Each point is reached from the start by the listed moves, each made once or not at all, plus a little noise. Is the number of moves made odd or even? Then give how often each move was made.
In the rows, 128 means zero.

Moves:
(1): [163 144]
(2): [118 172]
Start: [127 127]
Points:
[151 186] -> even (1, 1)
[117 171] -> odd (0, 1)
[161 141] -> odd (1, 0)
[126 127] -> even (0, 0)

Moves:
(1): [156 120 140 115 148 109 121 120 123 131 102]
(2): [121 130 186 153 118 147 123 134 100 105 124]
(3): [153 138 120 135 151 109 149 127 145 117 151]
(4): [128 103 127 112 141 141 106 131 117 140 165]
(5): [123 133 133 116 147 148 154 123 117 133 113]
(6): [138 118 112 131 132 138 130 150 101 115 115]
(7): [117 114 114 129 125 120 151 119 135 147 113]
(8): [132 160 113 124 134 116 116 116  76 170 158]
(9): [114 135 137 119 130 126 131 171 127 145 126]
(10): [135 102 156 121 103  96 146 126 115 142 139]
(11): [156 107 138  96 158 155 136 157 138 157 133]
Start: [142 114 118 141 125 135 122 129 132 122 124]
Points:
[167  93 121 111 130  71 149 164  40 204 107] -> even (1, 0, 0, 0, 0, 1, 1, 1, 1, 1, 0)
[217  52 140  87 177  95 190 204 116 183 106] -> odd (1, 0, 1, 0, 0, 1, 1, 0, 1, 1, 1)
[180  97 128 110 183 107 115 165 132 141 156] -> even (1, 0, 1, 1, 0, 0, 0, 0, 1, 0, 0)
[197  85 161 135 152 121 176 162  46 179 158] -> odd (0, 1, 1, 0, 0, 1, 1, 1, 0, 1, 1)
[186  70 124  96 170 135 148 142 142 174  93] -> odd (1, 0, 0, 0, 0, 0, 1, 0, 0, 0, 1)

Moves:
(1): [131 129 119 137 130 128 139 132 119 128 132 117 144 128 122 124 131 130
 135 123 138 131 116 124 123]
(2): [127 136 130 135 107 124 117 136 150 133 129 122 127 127 133 127 121 119
 116 135 116 122 139 128 137]
(3): [133 141 149 114 123 137 127 103 116 148 133 142 121 122 130 108 136 139
 129 133 148 131 122 122 128]
(4): [128 139 117 127 119 129 142 109 135 145 122 139 134 130 130 139 131 118
 145 130 140 123 123 128 113]
(5): [129 121 136 123 126 130 134 105 124 132 137 119 136 130 114 126 126 131
 147 139 126 119 119 123 117]
(6): [159 126 140 134 122 152 134 121 124 122 129 130 143 152 130 133 131 127
 115 113 139 128 136 140 120]
(7): [135 124 129 128 137 135 128 129 132 140 113 121 123 136 111 132 125 124
 123 125 137 150 135 118 121]
(8): [118 126 121 121 125 125 141 128 144 132 128 127 136 127 125 117 133 130
 137 119 130 124 120 126 115]
(9): [121 124 128 140 119 117 135 124 129 134 125 122 132 124 141 130 135 141
 133  95 103 124 135 118 138]
(10): [124 118 137 137 142 133 141 153 136 139 123 138 109 119 151 116 120 133
 115 127 112 110 125 134 125]
(11): [121 123 142 138 126 151 134 129 125 139 138 141 137 138 145 122 123 138
 128 126 138 124 151 161 138]
(12): [121 136 138 132 145 125 119 126 124 134 125 133 136 136 131 154 125 119
 131 123 137 131 123 134 140]
(13): [114 132 130 148 119 117 136 136 128 134 133 141 145 120 132 125 111 145
 153 100 105 127  97 133 127]
(14): [128 133 127 121 133 120 134 122 137 141 134 123 115 126 137 111 116 128
 119 141 118 124 129 128 119]
(15): [133 145 122 117 127 114 107 146 126 128 111 120 110 161 124 131 130 137
 116 145 119 122 140 134 133]
(16): [124 128 141 125 116 135 129 129 122 127 111 115 124 127 137 130 123 125
 123 120 120 125 124 132 133]
(17): [111 140 113 128 123 124 128 108 134 136 143 126 125 141 113 116 136 125
 117 142 132 135 134 127 113]
(18): [131 137 133 138 131 118 122 120 128 117 128 125 126 115 114 144 147 142
 110 139 130 145 125 131 132]
(19): [124 122 133 120 122 127 159 115 104 135 128 142 147 118 140 105 121 134
 122 149 132 115 126 116 117]
(20): [136 127 123 126 123 108 118 112 129 134 127 125 120 135 107 126 128 118
 127 142 136 123 123 136 115]
(21): [138 124 129 120 124 129 135 137 119 131 149 130 134 136 122 145 120 132
 117 133 124 129 126 136 134]
(22): [129 123 125 118 120 143 113 109 145 142 128 131 116 129 142 127 132 112
 116 146 118 124 127 144 144]
(23): [136 127 128 129 137 139 146 137 118 153 133 142 149 125 133 119 138 131
 138 122 112 134 137 144 103]
(24): [133 135 105 122 126 122 130 116 129 121 121 127 127 114 100 121 121 102
 136 122 122 110 106 123 134]
Start: [132 133 122 145 134  96 118 126 111 112 101 103 127 146 116 145 145 144
 157 141 137 133 118 131 117]
Points:
[ 94 155 152 144  97 122 190  75 146 231 123 122 133 148 168  70 148 166
 172 137  97  94 141 165  60] -> even (0, 1, 1, 1, 1, 0, 0, 1, 1, 1, 1, 0, 0, 1, 0, 1, 1, 0, 0, 0, 0, 0, 1, 0)
[ 96 171 134 152 118  52 129  73 133 183 110 100 144 192  76 119 125 170
 142 204 127 135 115 163  73] -> odd (0, 1, 0, 0, 1, 0, 1, 1, 0, 0, 1, 1, 1, 1, 1, 0, 1, 1, 1, 1, 0, 0, 0, 0)
[148 179 134 134  93 130 168   7  65 225 104 144 195 204  95 103 142 130
 187 166 152  90  75 204  66] -> even (1, 0, 1, 1, 1, 1, 0, 0, 0, 0, 1, 1, 1, 0, 1, 1, 1, 0, 1, 1, 0, 1, 1, 1)
[147 169 141 143  99 105 139  42  79 155 123 115 161 179  99 105 166 187
 142 191 146 132  81 143  92] -> even (1, 0, 1, 0, 1, 1, 0, 0, 0, 0, 0, 0, 1, 0, 1, 0, 1, 1, 1, 0, 0, 1, 0, 0)
[128 160  91 104 125  86 115  86  95 142 110 116 127 182  95 147 134 111
 118 206 127 104 104 143 134] -> odd (0, 0, 0, 0, 0, 0, 0, 0, 0, 0, 0, 1, 0, 0, 1, 0, 1, 0, 1, 0, 1, 1, 0, 1)
[115 137 121 136 118  85 146  90 155 182  85 136 129 143 149 133 133 103
 142 186 137  79 101 152  99] -> even (0, 1, 0, 1, 0, 0, 0, 1, 0, 1, 0, 1, 0, 0, 0, 0, 0, 0, 1, 1, 0, 1, 0, 0)

Moves:
(1): [152 118 133 114 149 129 123 130 128 132 142 116 135 127 116 144 154 123
 109 103 129 133 131 136]
(2): [143 146 144 117 124 117 126 150 123 128 120 101 140 120 127 113 129 132
 131 131 136 118 129 126]
(3): [147 126 130 140 124 131 136 135 141 135 143 142 120 113 119 121 137 131
 122 135 122 132 140 119]
(4): [123 145 117 116 114 121 120 113 142 119 107 129 117 125 128 122 114 129
 119 131 117 140 147 129]
(5): [ 95 130 127 144 129 149 100 117 127 141 118 125 140 116 143 136 134 131
 128 152 131 131 112  97]
(6): [133 127 126 128 132 110 136 139 117 133 151 131 127 106 120 116 138 123
 113 110 131 119 124 135]
(7): [129 123 143 123 112 136 135 115 114 128 132 128 118 128 144 121 146 125
 124 131 127 131 125 134]
(8): [129 128 126 133 133 120 139 155 127 133 132 122 141 128 132 114 130 102
 125 130 130 135 144 125]
(9): [138 155 136 116 155 130 131  88 136 127 121 139 115 124 135 132 112 135
 106 106 113 124 160 132]
(10): [144 120 115 116 133 118 115 122 110 128 111 129 131 118 125 113 131 127
 133 126 131 132 145 126]
(11): [141 111 124 130 125 128 141 141 118 156 117 118 123 132 122 138 109 135
 108 124 135 131 132 155]
(12): [123 131 121 135 137 130 132 125 132 135 126 122 136 139 126 135 148 136
 120 134 141 127 112 134]
(13): [120 131 113 121 124 144 150 120 127 122 127 100 114 111 151 122 139 117
 144 111 137 122 125 116]
(14): [128 127 134 121 139 125 128 132 125 122 123 130 116 134 139 143 123 140
 118 130 136 124 124 131]
(15): [124 129 124 125 133 128 139 135 116 133 133 140 143 124 132 132 138 136
 139 121 106 150 136 123]
(16): [150 132 130 128 135 130 141 140 118 120 145 123 144 103 129 142 132 118
 118 133 136 155 125 143]
(17): [115 145 141 122 144 128 126 138 124 152 119 140 118 131  99 129 130 123
 156 137 115 154 138 112]
(18): [126 127 123 147 139 135 134 131 125 124 135 132 124 127 126 134 133 126
 127 122 128 139 143 115]
(19): [127 134 116 116 118 133 133 111 114 127 159 130 137 129 139 115 113 128
 137 130 146 118 132 112]
(20): [136 131 125 122 143 140 118 151 138 144 120 136 113 130 131 119 136 147
 123 124 144 139 127 157]
(21): [135 122 122 127 137 138 121 141 123 140 117 121 127 136 117 100 120 146
 127 147 118 132 109 120]
(22): [128 136 113 126 131 139 129 129 116 114 122 140 107 132 132 138 130 123
 111 135 121 120 132 147]
(23): [132 146 116 139 115 104 125 132 118 144 138 120 117 139 144 113 114 116
 141 124 118 117 127 122]
(24): [130 126 124 122 131 109 123 132 128 139 124 111 121 124 114 116 120 129
 128 132 127 131 138 148]
Start: [129 135 131 130 125 142 114 131 125 128 140 113 123 119 126 131 131 106
 131 140 100 124 147 135]
Points:
[149 136  90 143 184 163 103 188 136 187 114 103  80 109 117 154 161 122
  34 154 125 169 194 191] -> even (1, 0, 1, 1, 1, 0, 0, 1, 0, 0, 1, 1, 0, 1, 0, 0, 0, 1, 0, 1, 0, 1, 0, 1)
[132 212 105 105 154 140  75 105  99 194  93 157  46  89 136  89 140 121
 125 157  35 191 241 144] -> even (0, 0, 1, 1, 1, 0, 1, 0, 1, 1, 0, 0, 0, 0, 1, 0, 1, 0, 0, 1, 0, 1, 1, 1)
[177 180 125 102 128  96 114  96 104 202 101 117  50 102 103  85  94 103
 118 132  53 164 249 159] -> odd (0, 0, 1, 1, 0, 0, 1, 0, 1, 1, 1, 0, 0, 0, 0, 0, 1, 0, 0, 0, 0, 0, 1, 1)
[174 148 100  92 145 118  99 160  85 180 132  33 178  73 118 111 136  87
  80 157 151 166 189 158] -> odd (1, 1, 0, 1, 1, 0, 0, 1, 0, 1, 1, 1, 0, 0, 0, 1, 0, 0, 1, 0, 0, 0, 0, 1)
[125 181 120 125 150 133  92  73 106 164 139 104 100 102 155 128 147 105
 100 110  44 167 215 119] -> odd (1, 0, 0, 1, 1, 0, 1, 0, 1, 0, 0, 0, 0, 0, 1, 0, 0, 1, 0, 0, 0, 0, 1, 1)
[153 198 124  87 168 132 151 143  73 158 107  91 100  61 126  44 153  88
 140 106  52 185 237  90] -> even (0, 1, 0, 1, 0, 1, 1, 1, 1, 1, 0, 0, 1, 0, 1, 0, 1, 1, 0, 0, 1, 0, 0, 0)
[129 189 109 128 230 164 105 141 123 182 110 132  91 107  91 133 162 123
  74 163  41 205 222 110] -> even (1, 0, 1, 1, 1, 0, 0, 1, 1, 0, 0, 1, 0, 1, 1, 0, 1, 1, 0, 0, 1, 1, 0, 1)
[115 202  73  88 140 156  99 117  66 171 119  87  58  85 177 105 149 103
 141 179 138 172 165 151] -> even (0, 0, 0, 1, 1, 0, 1, 0, 0, 1, 0, 1, 1, 1, 0, 1, 1, 0, 1, 1, 0, 1, 1, 1)
[173 159  99 116 189 199 145 204  71 170 182  60 122  62 166 101 217 119
  87 165 140 184 156 141] -> odd (1, 1, 1, 0, 1, 0, 1, 1, 0, 0, 0, 1, 1, 1, 1, 1, 0, 1, 1, 1, 1, 1, 0, 1)
[183 226  91  72 186 125 135 143  43 191 162  68  97  38 149  59 176  86
  94 141  80 182 215 113] -> odd (1, 1, 1, 1, 1, 1, 1, 1, 1, 1, 0, 1, 1, 1, 1, 1, 1, 0, 1, 0, 1, 1, 1, 1)
